Each point is reached from the start by the listed moves, each made 0, 1 or 2 times, or once backwards (-1), plus a little noise. Is the number of moves made odd or even? Then give how often each move was made.

Moves:
(1): [ 0.25, -0.17,  0.02,  0.17,  0.24]
(2): [ 0.20,  0.08,  0.02, -0.45, -0.01]
(3): [-0.06, -0.05,  0.40,  0.05, -0.27]
Start: [ 0.05,  0.01, -0.18,  0.24, -0.03]
Points:
[ 0.01, -0.34,  0.60,  0.94, -0.31] -> even (1, -1, 2)
[ 0.35,  0.05,  0.63, -0.55, -0.59] -> even (0, 2, 2)
[ 0.00, -0.27,  0.19,  0.92, -0.06] -> odd (1, -1, 1)
[-0.15, -0.04, -0.21,  0.70, -0.03] -> odd (0, -1, 0)

Moves:
(1): [ 0.25, -0.34,  0.42, -0.14, -0.15,  0.22,  0.04,  0.08,  0.00]
(2): [ 0.26,  0.10, -0.06,  0.02, -0.08,  0.04,  0.09, -0.06, -0.19]
(3): [-0.04,  0.18,  0.20,  0.09,  0.16,  0.00, -0.07, -0.06,  0.21]
(4): [-0.10,  0.03,  0.02,  0.25, -0.14,  0.22, -0.20, -0.08,  0.04]
(5): [ 0.07, -0.07,  0.00,  0.14,  0.12,  0.04,  0.00, -0.03,  0.09]
(6): [-0.13,  0.04, -0.02,  0.08,  0.01,  0.22,  0.02, -0.04, -0.02]
Start: [ 0.13,  0.05, -0.20, -0.07, -0.11,  0.09, -0.16, -0.03, -0.05]
Points:
[ 0.64, -0.40,  0.63,  0.00, -0.91,  0.94, -0.38, -0.03, -0.23] -> even (2, 1, 0, 2, -1, 0)
[-0.22, -0.14, -0.24,  0.09, -0.59,  0.24, -0.60,  0.02, -0.08] -> even (0, -1, -1, 2, -1, -1)
[ 0.60, -0.69,  0.61, -0.16, -0.03,  0.79,  0.17,  0.05,  0.07] -> odd (2, 0, 0, -1, 2, 2)
[-0.55,  0.14, -0.73,  0.47, -0.30,  0.29, -0.63, -0.12, -0.02] -> odd (-1, -1, -1, 2, 0, 0)
[ 0.10, -0.09, -0.37,  0.25, -0.55,  0.32, -0.52, -0.12, -0.15] -> even (0, 0, -1, 2, 0, -1)

Moves:
(1): [ 0.14, -0.05,  0.06,  0.12,  0.01,  0.09, -0.18,  0.07,  0.03]
(2): [ 0.08,  0.22, -0.01,  0.13,  0.23,  0.28,  0.08, -0.08,  0.05]
(3): [ 0.07,  0.17,  0.23,  0.01,  0.07, -0.06,  0.02,  0.07, -0.24]
(4): [-0.09, -0.02, -0.13,  0.10,  0.02,  0.04,  0.00,  0.00, -0.15]
(5): [ 0.02, -0.17, -0.02, -0.06,  0.18,  0.10, -0.05,  0.27, -0.10]
(6): [-0.09, -0.05, -0.02, -0.15, -0.32,  0.15,  0.06, -0.04, -0.05]
(7): [ 0.02, -0.12,  0.14,  0.19, -0.13, -0.04,  0.29,  0.08,  0.06]
(8): [-0.05,  0.12, -0.01,  0.01, -0.16, -0.05, -0.08,  0.09,  0.25]
Start: [ 0.01,  0.07, -0.07,  0.08,  0.03,  0.03,  0.09,  0.05,  0.10]
Points:
[-0.30, -0.30,  0.19, -0.03, -0.13, -0.05,  0.46,  0.77, -0.94] -> even (-1, -1, 2, 2, 2, 1, 1, 0)
[-0.12,  0.27,  0.55,  0.19, -0.55, -0.11,  0.73,  0.67,  0.07] -> odd (-1, 0, 2, 0, 1, 1, 2, 2)
[ 0.23, -0.35,  0.05,  0.71,  0.03, -0.05,  0.41,  0.23,  0.54] -> odd (1, 0, -1, 0, 0, -1, 2, 0)
[ 0.20, -0.41,  0.63,  0.19, -0.59, -0.13,  0.60,  0.33, -0.19] -> even (1, -1, 1, -1, 0, 1, 2, -1)
[ 0.42,  0.53,  0.44,  0.69,  0.23,  0.85,  0.15,  0.59, -0.22] -> odd (2, 2, 2, 1, 1, 1, 1, 1)
[-0.26,  0.18, -0.12,  0.68, -0.10,  0.20,  0.83,  0.17,  0.21] -> odd (-1, 1, 0, 2, 0, 0, 2, 1)

Moves:
(1): [ 0.07, -0.03, -0.07, -0.08,  0.12,  0.03, -0.03,  0.15, -0.10,  0.11,
  0.26, -0.04]
(2): [-0.13,  0.05,  0.00, -0.04, -0.02, -0.05,  0.06, -0.01, -0.03, -0.08,
  0.08,  0.03]
(3): [-0.08, -0.01, -0.05, -0.03,  0.06,  0.04,  0.12,  0.02,  0.00, -0.05,
  0.00, -0.01]
(4): [-0.06,  0.00, -0.04,  0.11,  0.03, -0.12,  0.05, -0.10, -0.11, -0.05,
 -0.03,  0.08]
(5): [ 0.03, -0.05, -0.05, -0.08,  0.03,  0.02, -0.01, -0.13,  0.18, -0.18,
 -0.01, -0.01]
(6): [ 0.02,  0.23,  0.00,  0.07,  0.16,  0.10,  0.01,  0.06, -0.03, -0.09,
  0.13,  0.03]
(7): [-0.08,  0.10, -0.07, -0.07,  0.10,  0.06, -0.02, -0.15, -0.15, -0.04,
 -0.02,  0.05]
(8): [-0.02, -0.03,  0.00,  0.08, -0.04,  0.03, -0.06,  0.08, -0.01, -0.02,
 -0.11,  0.00]
(9): [ 0.03,  0.20, -0.14, -0.04,  0.09, -0.10,  0.07,  0.10,  0.06, -0.06,
 -0.01,  0.12]
(10): [ 0.03,  0.03,  0.06, -0.07,  0.15, -0.03, -0.09,  0.09,  0.11,  0.07,
 -0.02, -0.16]
(11): [-0.04,  0.15, -0.08,  0.02,  0.02,  0.08, -0.04, -0.04,  0.03, -0.04,
  0.05, -0.11]
Start: [-0.05, -0.02,  0.09, -0.07,  0.02, -0.06, -0.01, -0.02,  0.01, -0.12,
 -0.04, -0.02]
Points:
[ 0.14,  0.34, -0.30, -0.47,  0.49, -0.01,  0.00,  0.18, -0.15, -0.03,
  0.06,  0.28] -> even (1, -1, 0, -1, 0, 0, 2, 0, 2, 0, -1)
[-0.11,  0.55, -0.18,  0.36,  0.46,  0.12, -0.10, -0.12, -0.94, -0.16,
  0.21,  0.42] -> even (1, -1, -1, 2, -1, 2, 2, 1, 0, -1, 0)
[-0.24,  0.41,  0.22,  0.58, -0.08,  0.18, -0.11, -0.17, -0.38, -0.32,
 -0.10,  0.11] -> even (-1, 0, -1, 1, -1, 2, 0, 1, -1, -1, 1)
[-0.57,  0.03, -0.39, -0.50,  0.12,  0.27,  0.20, -0.30, -0.22, -0.51,
  0.20,  0.02] -> odd (1, 2, 2, -1, 1, -1, 2, 1, 0, -1, 1)
[ 0.01,  0.42, -0.38, -0.20,  0.27, -0.10, -0.21,  0.13, -0.37,  0.13,
 -0.12,  0.15] -> odd (1, -1, -1, 0, -1, -1, 2, 1, 2, 0, 1)
[-0.33,  0.54,  0.25,  0.22,  0.53,  0.37, -0.26,  0.15, -0.09, -0.21,
 -0.25, -0.42] -> even (-1, 0, 1, 0, -1, 2, 1, 2, -1, 2, 1)

Moves:
(1): [ 0.10, -0.08, -0.05,  0.02, -0.03, -0.01,  0.03,  0.00, -0.05, -0.03,
 -0.16, -0.09,  0.10]
(2): [-0.05,  0.15, -0.16,  0.08,  0.12,  0.15,  0.14, -0.09,  0.08, -0.32,
 -0.09,  0.03, -0.11]
(3): [ 0.09,  0.23, -0.16, -0.01,  0.09,  0.00,  0.13, -0.04,  0.06,  0.13,
  0.10,  0.09, -0.07]
(4): [-0.08,  0.13, -0.32,  0.14, -0.01,  0.31,  0.12, -0.03,  0.21, -0.07,
  0.17,  0.06,  0.00]
(5): [-0.04, -0.05,  0.09, -0.19, -0.01,  0.03,  0.16,  0.04,  0.15,  0.15,
 -0.09,  0.00,  0.00]
(6): [ 0.00,  0.04,  0.24,  0.01, -0.07, -0.07,  0.01, -0.02, -0.12, -0.05,
 -0.16,  0.16, -0.01]
(7): [-0.11,  0.04,  0.02, -0.02, -0.10,  0.00, -0.09,  0.15, -0.06, -0.02,
 -0.08, -0.04, -0.06]
(8): [ 0.13,  0.04, -0.01,  0.04,  0.15,  0.03, -0.03, -0.01,  0.03,  0.14,
 -0.01,  0.04, -0.01]
(9): [ 0.06, -0.05, -0.01, -0.29, -0.22,  0.29, -0.09,  0.22,  0.16,  0.00,
  0.30,  0.05, -0.17]
(10): [ 0.06, -0.02,  0.06,  0.09, -0.07, -0.10, -0.18, -0.10,  0.15,  0.21,
  0.08, -0.12,  0.06]
(11): [ 0.08, -0.08, -0.22,  0.01,  0.05, -0.07,  0.06,  0.02,  0.13,  0.02,
 -0.01,  0.10,  0.06]
(12): [ 0.20, -0.22,  0.08,  0.01,  0.14, -0.02,  0.40,  0.20, -0.01,  0.15,
  0.00,  0.15, -0.30]
Start: [ 0.06, -0.02,  0.01, -0.04,  0.02, -0.08, -0.04,  0.01, -0.29, -0.05,
 -0.04,  0.06, -0.04]
Points:
[ 0.28, -0.02,  0.74, -0.32, -0.07,  0.25,  0.54, -0.12,  0.29,  0.06,
 -0.15,  0.33, -0.63] -> even (0, 2, 0, 0, 2, 2, -1, 0, 1, 2, -1, 1)
[ 0.33, -0.30, -0.40,  0.05,  0.00,  0.13,  0.20,  0.57, -0.25,  0.44,
 -0.08, -0.19, -0.17] -> odd (2, -1, 0, 1, 0, -1, 2, 1, 0, 0, 0, 1)
[-0.09,  0.84, -0.91,  0.46,  0.41,  0.23,  0.91, -0.77,  0.94,  0.04,
  0.10,  0.48, -0.12] -> even (-1, 2, 2, 2, 2, 1, -1, -1, -1, 2, 1, 0)
[ 0.46,  0.47, -0.15,  0.64,  0.32, -0.56, -0.14, -0.73, -0.30,  0.45,
  0.04, -0.21,  0.23] -> odd (1, 0, 2, 0, -1, 0, -1, 0, -1, 2, -1, 0)

Moves:
(1): [ 0.07, -0.01, -0.02,  0.02, -0.12,  0.07,  0.11,  0.04, -0.01,  0.03,
 -0.03, -0.13, -0.05,  0.05, -0.06, -0.10,  0.02, -0.01,  0.02]
(2): [ 0.00, -0.06, -0.02,  0.07,  0.03,  0.08, -0.08, -0.11,  0.00,  0.06,
 -0.06,  0.01,  0.03, -0.06,  0.03,  0.04, -0.10, -0.08,  0.00]
(3): [-0.03,  0.04,  0.03, -0.03, -0.01, -0.07, -0.11, -0.04,  0.00,  0.01,
 -0.06,  0.01, -0.09,  0.05,  0.01,  0.08,  0.07, -0.05,  0.01]
(4): [-0.02,  0.10,  0.06, -0.09,  0.02, -0.05,  0.01, -0.21, -0.10, -0.02,
  0.10,  0.06,  0.10, -0.06, -0.08,  0.03, -0.02,  0.01, -0.11]
(5): [-0.10,  0.00, -0.10,  0.01, -0.02,  0.11,  0.00, -0.13, -0.12,  0.00,
 -0.01,  0.05,  0.14, -0.04,  0.13,  0.03, -0.04,  0.08,  0.04]
(6): [ 0.00, -0.08,  0.16,  0.07, -0.08, -0.08, -0.14,  0.02, -0.02, -0.09,
 -0.03, -0.05,  0.09,  0.02,  0.00, -0.01,  0.18, -0.12, -0.02]
(7): [-0.05,  0.05,  0.08,  0.01,  0.08,  0.02, -0.09, -0.02, -0.04, -0.07,
 -0.04, -0.02, -0.02,  0.04, -0.06, -0.04, -0.03, -0.02, -0.04]
(8): [-0.01,  0.01,  0.06,  0.06, -0.15,  0.06, -0.03,  0.06,  0.04,  0.08,
  0.02,  0.04,  0.07, -0.01,  0.06,  0.04,  0.00,  0.02,  0.07]
(9): [-0.08,  0.02, -0.03,  0.00, -0.03, -0.04,  0.06,  0.03,  0.00, -0.09,
 -0.01, -0.10,  0.02,  0.03,  0.00, -0.02, -0.01, -0.06, -0.11]
(10): [ 0.01,  0.08,  0.05, -0.02,  0.08, -0.02, -0.05,  0.08,  0.00, -0.06,
 -0.05,  0.01,  0.00,  0.18,  0.07,  0.03,  0.03, -0.06, -0.09]
(11): [-0.08,  0.00,  0.00,  0.06,  0.07, -0.01, -0.01,  0.00,  0.01,  0.12,
 -0.03,  0.02, -0.06,  0.03, -0.07,  0.03,  0.02,  0.04, -0.06]
(12): [ 0.06,  0.05, -0.04,  0.04,  0.13,  0.01, -0.13, -0.01,  0.04, -0.02,
  0.07, -0.05, -0.02,  0.03, -0.07, -0.04,  0.00,  0.10, -0.02]
(13): [ 0.00,  0.02,  0.04, -0.06, -0.04,  0.03,  0.04, -0.13,  0.13, -0.04,
 -0.07, -0.05,  0.11,  0.01, -0.03,  0.07,  0.03, -0.04,  0.01]
(14): [ 0.04,  0.02,  0.01,  0.08,  0.00, -0.02, -0.09,  0.02,  0.11, -0.03,
  0.04,  0.07, -0.08,  0.02,  0.03, -0.02,  0.06,  0.07, -0.05]
(15): [-0.01,  0.02,  0.05,  0.05, -0.02, -0.09,  0.03,  0.04,  0.02,  0.10,
 -0.07,  0.02, -0.02,  0.04,  0.12, -0.05,  0.02, -0.08,  0.08]
(16): [-0.01, -0.01,  0.05, -0.11,  0.05,  0.07,  0.00, -0.03,  0.01,  0.04,
  0.03, -0.02,  0.04, -0.01,  0.07, -0.02, -0.02,  0.01,  0.01]
(17): [-0.08,  0.06,  0.06, -0.01, -0.06,  0.13,  0.03,  0.03, -0.01,  0.03,
  0.01,  0.05,  0.08,  0.00,  0.00,  0.02,  0.14, -0.10,  0.03]
(18): [ 0.03,  0.08, -0.03,  0.09, -0.03, -0.04, -0.01,  0.02,  0.03,  0.02,
 -0.09,  0.00, -0.03, -0.09,  0.01,  0.03,  0.06,  0.09, -0.08]
Start: [ 0.08, -0.02,  0.09, -0.03, -0.02,  0.05, -0.04, -0.03, -0.04,  0.02,
 -0.07,  0.00, -0.05, -0.05,  0.07, -0.01, -0.06, -0.08, -0.02]
Points:
[-0.14,  0.48,  0.53,  0.41, -0.28, -0.53, -0.65, -0.13,  0.17,  0.10,
 -0.43,  0.33,  0.21,  0.13,  0.43,  0.38,  0.94, -0.17, -0.22] -> odd (-1, -1, 2, 1, 1, 2, -1, 1, 0, 1, 1, 1, 1, 1, 2, -1, 1, 2)
[ 0.18,  0.25, -0.03, -0.18,  0.09, -0.30,  0.36,  0.03, -0.17, -0.19,
 -0.33, -0.23, -0.33,  0.24, -0.15, -0.04, -0.26, -0.25, -0.51] -> odd (1, 0, 0, 1, -1, -1, 0, -1, 1, 2, 0, -1, 0, -1, 0, -1, -1, 1)
[-0.32,  0.30,  0.34,  0.23, -0.78,  0.08,  0.07, -0.49,  0.10,  0.48,
 -0.67,  0.09,  0.30, -0.02,  0.38,  0.37,  0.29, -0.55,  0.08] -> even (1, 1, 2, 1, 1, 0, 0, 2, 1, 0, 1, -1, 2, 0, 2, -1, 1, 1)
[ 0.12,  0.18,  0.45, -0.04, -0.78,  0.05,  0.06, -0.09,  0.06, -0.40,
 -0.54, -0.57,  0.21,  0.00, -0.12,  0.06,  0.20, -0.17, -0.13] -> odd (2, -1, 1, 0, 0, 1, 2, 2, 1, 0, -1, -1, 2, -1, -1, 0, -1, 2)
[-0.44,  0.19,  0.33, -0.20, -0.18,  0.28,  0.26,  0.00, -0.44, -0.16,
 -0.31, -0.16,  0.62,  0.05,  0.62, -0.10,  0.17, -0.34, -0.21] -> even (0, -1, -1, 0, 2, 1, 1, 0, 2, 1, 0, -1, 0, -1, 1, 2, 1, 1)
